Every row gives one point. The ring and each string are closed loops that go straight from each point to the next, and from the last back to the first. Before rounding, they use only three directions, however many columns there are. How many times does the string pass through the ring? Passing back the other way cancels.

Ring (6 x 4)
| -0.04 |  0.22 |  0.07 |  0.14 |
| -0.53 |  0.00 | -0.08 |  0.43 |
| -0.58 | -0.38 | -0.21 |  0.37 |
| -0.35 | -0.72 | -0.26 |  0.11 |
|  0.03 | -0.62 | -0.14 | -0.15 |
|  0.17 | -0.10 |  0.02 | -0.11 |
String (17 x 4)
| -0.16 | -0.23 |  0.24 | -0.15 |
| -0.04 | -0.03 |  0.56 | -0.36 |
|  0.25 |  0.12 |  0.24 | -0.21 |
|  0.08 |  0.35 |  0.38 | -0.10 |
| -0.22 |  0.36 |  0.47 |  0.01 |
| -0.28 |  0.05 |  0.15 |  0.13 |
| -0.15 | -0.09 | -0.25 |  0.30 |
| -0.53 |  0.09 |  0.27 |  0.21 |
| -0.97 |  0.23 |  0.45 |  0.39 |
| -0.90 | -0.14 | -0.08 |  0.59 |
| -0.32 | -0.51 | -0.66 |  0.51 |
| -0.19 | -0.34 | -0.25 |  0.20 |
| -0.59 | -0.43 |  0.22 |  0.02 |
| -0.51 | -0.76 |  0.08 | -0.08 |
| -0.12 | -0.99 | -0.32 | -0.12 |
|  0.17 | -0.76 | -0.56 |  0.02 |
|  0.07 | -0.44 | -0.45 |  0.16 |
Times through: 2
